Rows are points. Each copy is the shape, with its points in the same order, stretched, turned, moved and blurred by noise. Some copies are also mirrored. Which?

Shape:
[[-0.04  3.06  0.45]
 [ 1.28 -0.11  1.48]
 [-3.71  0.09 -0.88]
 [ 0.40 -2.05  2.26]
 [ 1.50  1.87  0.35]
 [ 0.92  3.48 -1.69]]
Copy 1 (6 x 3):
[[ 2.03  3.53 -0.94]
 [ 2.51  0.60 -1.08]
 [-1.03  1.98  1.87]
 [ 2.16 -1.03 -0.15]
 [ 2.45  2.14 -1.87]
 [ 1.30  3.55 -2.80]]
Copy 1 is: only turned
Copy 2 (6 x 3):
[[ 0.90  2.35 -2.12]
 [ 1.49 -1.05 -1.76]
 [-1.42  1.37  2.69]
 [ 1.10 -3.20  0.27]
 [ 1.05  0.39 -2.59]
 [-0.70  2.40 -3.61]]
Copy 2 is: only turned
Copy 3 (6 x 3):
[[-0.94  2.90 -1.13]
 [-0.44  1.06  2.89]
 [ 0.67 -2.10 -2.69]
 [-0.85 -1.13  4.24]
 [ 0.07  3.02  0.83]
 [ 1.33  4.47 -2.08]]
Copy 3 is: only turned
Copy 4:
[[ 2.87  1.42  1.79]
 [ 1.82 -1.17  0.28]
 [-2.98  2.50  2.08]
 [-0.34 -2.12  0.93]
 [ 3.22  0.08  0.52]
 [ 3.10  2.77  0.05]]
Copy 4 is: only turned

Shape:
[[-0.07 -0.84 -0.96  0.39]
 [ 2.87  3.60 -1.84 -1.48]
 [-2.36 -1.22 -0.74 -2.67]
 [-0.59 -0.14 -0.76  1.84]
 [-1.53 -0.08 -0.79  0.05]
 [ 0.94  1.00 -3.49  1.31]
 [ 3.36  1.63 -1.93 -0.87]]
Copy 1 (7 x 4):
[[-0.60 -0.96 -1.64 -0.48]
 [ 3.83 -1.91  1.64  2.06]
 [ 0.50  2.83 -2.48 -3.30]
 [-1.25 -1.12 -1.72  0.75]
 [-0.30  0.69 -2.04 -0.56]
 [ 0.92 -3.37 -2.42  1.63]
 [ 2.57 -3.15  1.06  1.09]]
Copy 1 is: only turned
Copy 2:
[[ 0.03 -0.88 -1.90  0.22]
 [-0.15  4.03 -0.88 -3.58]
 [-3.97 -3.55 -0.34 -0.41]
 [ 0.14  0.31 -2.73  1.89]
 [-1.92 -0.87 -1.76  1.21]
 [ 0.38  1.44 -4.77 -0.86]
 [ 1.42  2.73 -1.36 -3.58]]
Copy 2 is: only turned
Copy 3 (7 x 4):
[[ 0.20  0.64 -1.09 -0.67]
 [-0.93  3.55  2.98 -2.35]
 [-0.43  1.56  0.12  3.14]
 [-1.05 -0.37 -1.00 -0.97]
 [-1.11  0.58 -0.59  0.64]
 [-1.78  2.58 -1.08 -2.34]
 [ 0.80  3.17  1.54 -2.77]]
Copy 3 is: mirrored
Copy 4, 7 rows:
[[-1.15 -1.53  0.48  0.15]
 [ 2.92 -4.63 -4.40  1.12]
 [ 0.11 -0.01 -0.13 -4.22]
 [-2.63 -1.16 -0.26  1.26]
 [-1.71 -0.59 -0.92 -0.82]
 [-2.10 -5.07 -1.43  1.00]
 [ 2.34 -4.77 -1.70  1.56]]
Copy 4 is: only turned

Shape, 11 rows:
[[-3.00  1.57 -0.47 -0.05 -1.53 -1.47]
 [ 2.98 -0.97  2.94 -1.86 -3.19  3.36]
 [-1.21 -1.96  1.38  1.53 -3.12  0.46]
 [ 1.85 -3.06  1.87 -1.69  1.60 -0.62]
 [ 1.33  1.75 -1.41 -1.98 -0.08  3.82]
 [ 0.15 -2.48 -1.22  0.06 -3.19  0.62]
 [-1.32  3.50  4.00  3.22 -2.53 -0.11]
 [ 0.14  1.31 -2.73 -1.41 -2.80 -2.06]
 [-2.67 -0.98 -2.39 -0.75  2.13 -1.74]
 [-1.24 -2.44 -1.61  0.68  0.78 -2.02]
 [ 2.08 -1.59 -2.04  1.15  3.01  1.64]]
Copy 1, 11 rows:
[[-2.09  1.88  0.82  1.76  0.51  0.25]
 [-0.39 -2.56  2.96 -0.98 -4.97  3.84]
 [-1.84 -1.66  2.30  1.29 -2.52 -0.55]
 [ 3.95 -1.60  3.48 -1.35 -2.50 -0.60]
 [-2.37 -0.05  1.28 -2.86 -0.07  4.55]
 [-1.57 -0.91  1.15 -0.93 -3.18 -0.93]
 [-1.67 -2.00  1.00  4.38  1.27  3.12]
 [-0.97  1.65 -1.54 -0.02 -1.35 -0.04]
 [-0.22  2.30  1.74 -1.06  1.60 -2.02]
 [ 0.76 -0.09  1.51 -0.39  0.04 -3.09]
 [ 1.07 -2.46  1.59 -3.53  1.70 -0.48]]
Copy 1 is: only turned
Copy 2:
[[-0.93  2.22 -1.04  0.60  1.03 -3.64]
 [ 3.93  2.82  2.34 -2.41 -2.24  0.98]
 [ 3.61  1.54  0.92  1.31 -0.18 -2.10]
 [ 1.32 -0.95  3.15 -2.20  2.20  1.01]
 [-0.85  1.71 -2.12 -1.15 -2.04  1.54]
 [ 4.02  1.29 -1.01  0.32  0.39 -0.74]
 [-0.25  1.91  1.88  0.10 -3.61 -4.96]
 [ 0.53  2.14 -2.98 -2.23  1.24 -3.35]
 [-1.78 -0.38 -1.41  1.01  3.53 -0.92]
 [ 0.92 -1.02 -0.46  0.61  2.69 -1.49]
 [ 0.20 -2.64 -0.77 -0.42 -0.99  1.76]]
Copy 2 is: mirrored
Copy 3 (11 x 6):
[[-2.42  0.44  1.77 -0.88  1.04 -1.54]
 [ 2.16 -1.11 -1.57  1.88 -6.23  1.22]
 [-1.77 -1.95 -0.23 -0.13 -2.34  1.00]
 [ 2.92 -2.58 -2.44 -0.15 -1.73 -0.29]
 [ 2.04  0.88 -0.70  4.15 -2.00  0.52]
 [-1.45 -0.44 -2.17  0.50 -1.94  0.86]
 [ 0.08 -0.13  4.11 -0.81 -1.90  2.01]
 [-1.58  2.82 -1.28 -0.51 -0.17 -1.04]
 [-1.33 -0.92 -0.55 -0.20  3.11 -2.62]
 [-0.97 -1.41 -1.68 -0.70  1.78 -0.38]
 [ 3.03 -1.35 -2.80  2.71  0.60  2.30]]
Copy 3 is: mirrored

Shape (11 x 8):
[[-0.89  1.27  1.25  0.39  0.07 -0.61  0.24 -0.12]
 [-2.00 -1.57 -0.88  0.02  0.60 -2.03  0.84  1.93]
 [ 1.89  0.75 -1.90 -3.65 -1.99 -1.92 -3.78 -2.00]
 [ 0.41 -0.26  0.31 -3.96  0.07 -0.21  0.13 -1.49]
 [-2.85 -0.17 -0.88  0.21  0.08  1.47  1.15 -0.40]
 [ 1.26 -3.25  1.48  1.80  1.11  1.51 -2.59 -1.94]
 [-0.55  1.23 -0.86 -1.17 -0.86  0.12  0.68  2.37]
 [ 0.13  0.80 -3.75  0.99  1.70 -2.59  2.85  2.52]
 [ 1.72 -3.08  0.64  3.94  2.09  2.31 -2.26 -0.41]
 [ 0.16  0.47 -1.20 -2.19 -3.04 -1.95  1.45 -0.61]
 [ 1.35 -0.29  0.48 -3.37 -2.74  0.58 -1.83 -1.18]]
Copy 1:
[[-0.45 -0.23 -0.25 -0.99 -2.29 -0.36 -0.61  0.25]
 [ 1.75  0.82  0.94 -1.41  0.40  2.74 -1.88  2.52]
 [ 0.63 -1.76  3.44 -0.32  3.64 -0.54 -0.32 -4.41]
 [ 2.71 -1.09  3.87 -0.55 -0.49 -1.40  1.24 -1.10]
 [ 0.76  0.09  0.43 -0.99 -3.95  2.74  2.28  1.00]
 [ 3.98 -0.75 -3.39  4.04 -0.73  0.22  0.00 -1.24]
 [-1.38  2.62  2.56 -0.82 -0.93  1.69 -0.87  0.37]
 [-3.68  1.48 -0.11 -0.48  2.06  2.90  0.40  4.91]
 [ 2.52  0.58 -5.23  5.56 -1.22  1.83 -0.61 -0.07]
 [-0.54  1.77  2.12 -3.05  0.91 -0.67  1.34 -1.40]
 [ 2.48  0.89  3.23  0.19 -0.29 -1.63  0.61 -4.29]]
Copy 1 is: only turned
Copy 2:
[[ 1.23 -0.35  0.51  1.30  0.24 -0.51  0.01  0.55]
 [ 0.55  0.29 -3.26  0.81  0.63  1.14  2.86  0.44]
 [ 0.97  1.26 -0.20 -1.67 -0.68 -3.98 -1.67 -3.81]
 [ 1.34 -0.12  0.95  0.37 -0.78 -0.62  1.56 -3.07]
 [-1.37  1.48  0.53  2.35  1.01  1.17  2.62  0.23]
 [-4.35 -3.05 -0.45  4.18  0.40 -3.63  1.31 -2.82]
 [ 1.89  0.51 -0.95 -0.03  0.53  1.64 -0.42 -0.61]
 [ 0.82  2.77 -4.52  0.52 -3.29  2.59  1.24 -0.25]
 [-5.44 -2.70 -2.01  5.60  0.16 -2.52  0.29 -2.86]
 [ 1.05  0.13  0.44 -3.01 -1.20  0.02  1.62 -0.62]
 [ 0.10 -1.52  1.48 -1.26  0.58 -2.32 -0.30 -3.25]]
Copy 2 is: only turned
Copy 3, 11 rows:
[[ 1.57 -2.01  0.98  1.12  1.34 -0.24  0.43  0.00]
 [ 2.56 -1.10  0.34 -3.31  1.33  0.15 -1.55 -0.08]
 [-1.74  2.72  3.10  2.02  2.28 -1.38 -0.17  6.34]
 [-0.48 -0.59  4.27 -0.22 -0.08  1.73 -0.91  3.30]
 [ 0.29 -2.46 -0.35 -2.25  1.12  0.67 -0.97  0.42]
 [-3.31  1.44 -0.75  2.35 -1.78  1.37 -3.58 -2.06]
 [ 1.86 -1.07  0.83 -2.82  1.82  0.44  1.73  2.25]
 [ 2.32 -1.78  1.84 -5.66  1.64 -2.46  0.64 -1.05]
 [-3.14  1.33 -2.64  0.48 -1.63  1.09 -3.13 -4.68]
 [ 0.66 -0.48  2.03 -0.11  0.13 -2.24  0.76  4.96]
 [-1.48  1.52  1.54  2.08  0.04  0.74 -0.14  5.16]]
Copy 3 is: only turned

Shape:
[[ 0.91 -0.66 -2.97 -1.19  0.59 -0.81  0.63 -1.52 -0.96]
 [ 0.22  0.60  1.16 -0.96  0.29  2.16  2.77 -3.07  0.97]
 [-0.51 -0.53 -1.54  2.39 -1.10 -1.58 -2.33  1.83 -1.68]
 [-1.61  2.75 -3.09  3.67 -0.20 -1.02 -4.16  1.42 -1.17]
 [ 0.11 -2.62  0.54  0.18  1.62  1.48  1.78 -0.42  0.05]
 [ 1.01 -0.83  1.32 -1.87 -0.37 -0.78  2.82 -1.00  1.38]
 [-0.98 -0.16  1.02  0.01  1.55 -2.00 -0.15 -0.68 -0.01]
 [ 4.95 -1.08  1.83  2.38 -1.23 -0.37 -4.64 -0.86 -0.12]
 [-0.57 -2.11 -0.15 -0.53 -1.51  0.71  0.63 -1.88  3.21]
 [ 0.30 -1.36 -0.82  0.95  2.45 -2.51  1.39 -3.46  1.22]
 [ 5.32  0.60  0.99  2.28 -1.44 -1.25 -3.23  2.23  1.50]
 [-0.34 -0.76 -1.32 -0.22  2.30  1.39  2.25 -0.45  2.48]
 [ 4.22  0.33  1.24 -0.01 -0.29 -0.67 -8.13  1.28  0.92]]
Copy 1, 13 rows:
[[-1.90  0.90 -0.86 -0.26 -3.43 -1.95  0.34 -1.13 -2.45]
 [-2.80 -0.27  2.57 -1.24 -0.40 -1.36  0.81 -3.26 -1.53]
 [ 1.65  0.56 -0.97  2.59 -1.28 -1.48  2.06  3.46  1.34]
 [ 4.54  1.90 -1.29  3.97 -0.23 -2.40  2.59  2.30 -0.80]
 [-2.06 -2.47 -0.59 -0.38 -0.14 -0.51  1.72 -1.37  0.69]
 [-3.85  1.29  1.98 -1.22 -1.10 -1.24 -0.09 -1.17  0.40]
 [-2.07 -0.55 -0.15  0.41  0.78 -2.57  0.43  0.04  0.16]
 [ 4.60  0.17  0.54 -0.91 -0.15 -2.39 -1.49  0.69  4.20]
 [-2.33  0.92 -0.14 -2.91  0.23 -1.47  3.64 -1.00  0.31]
 [-2.80 -0.32 -0.13 -0.52 -1.29 -5.44  1.30 -2.52  0.04]
 [ 3.95  3.48 -0.11  2.43  0.66 -0.35 -1.70  1.21  5.33]
 [-2.77  0.18 -1.36  0.10  0.14 -0.53  2.43 -3.24 -0.39]
 [ 4.70  1.65 -2.38 -1.11  2.98 -0.96 -2.84  2.25  2.61]]
Copy 1 is: mirrored
Copy 2 (13 x 9):
[[ 1.36  1.37 -1.29 -1.04 -1.39  0.26 -2.89 -0.81 -0.10]
 [-3.30  0.14 -1.49 -2.55 -2.26  2.26 -0.54  0.25  0.39]
 [ 3.74 -0.64  0.33  1.45 -0.12 -3.47 -0.39  1.53  0.05]
 [ 2.22  1.81 -0.72  3.06  0.75 -5.35  0.65  2.65  0.99]
 [ 0.09 -1.28 -1.11 -1.29 -1.40  1.55 -0.26  0.53 -2.15]
 [-0.69 -0.83  0.53 -2.10 -0.51  2.27 -2.03 -1.25  1.18]
 [-0.19 -1.18 -1.07 -1.76  1.11 -2.23 -0.66 -0.19  0.45]
 [ 0.40 -1.66  4.47  2.13 -1.49 -3.67 -4.68  0.67 -4.30]
 [-1.51 -2.57 -1.34  0.28 -0.22  1.94 -3.12  0.63  1.98]
 [-0.51 -1.12 -1.93  0.64  0.48 -0.05 -1.66 -3.42  0.89]
 [ 0.81 -0.47  6.77  3.18  0.67 -2.06 -3.03  0.63 -2.17]
 [-1.60  0.49 -1.93 -0.51  0.70  2.65  0.04  0.10  0.22]
 [-0.42 -0.05  5.04  0.83  1.91 -5.61 -5.49  3.20 -5.21]]
Copy 2 is: only turned
Copy 3, 13 rows:
[[-1.08  0.83  0.84  0.33  2.13 -2.00 -1.25 -1.08 -0.61]
 [ 1.58  0.35  0.75  2.23  1.89  0.06  2.59 -0.80  0.44]
 [ 0.31 -1.85 -0.26 -1.27 -0.83 -0.64 -3.49  0.98 -1.19]
 [ 1.13 -0.16 -1.50 -1.18 -0.34  1.00 -6.86  0.65 -0.92]
 [-0.25 -0.96 -0.95  0.80  1.34 -1.95  2.01  1.29 -0.67]
 [ 0.84 -0.82  1.77 -0.39  1.29 -0.32  2.93 -0.29  0.64]
 [-0.30 -1.60  0.78  0.39  1.06 -1.25 -0.69  1.41  1.94]
 [ 1.30  3.01  3.12 -1.93 -3.05 -0.25 -1.62  4.10 -1.42]
 [ 1.04  0.56 -0.75 -1.33 -0.86 -0.60  2.87 -1.88  0.55]
 [ 0.95  0.76  1.72 -0.85  2.13 -4.03 -0.86  1.03  2.47]
 [ 1.58  2.43  3.21 -3.94 -1.38  1.29 -1.75  4.51 -2.15]
 [ 0.58  0.86 -1.41 -0.04  2.98 -0.72  1.24  0.11  0.37]
 [-1.76  4.47  2.11 -2.00 -3.69  3.99 -1.79  3.83 -0.85]]
Copy 3 is: mirrored
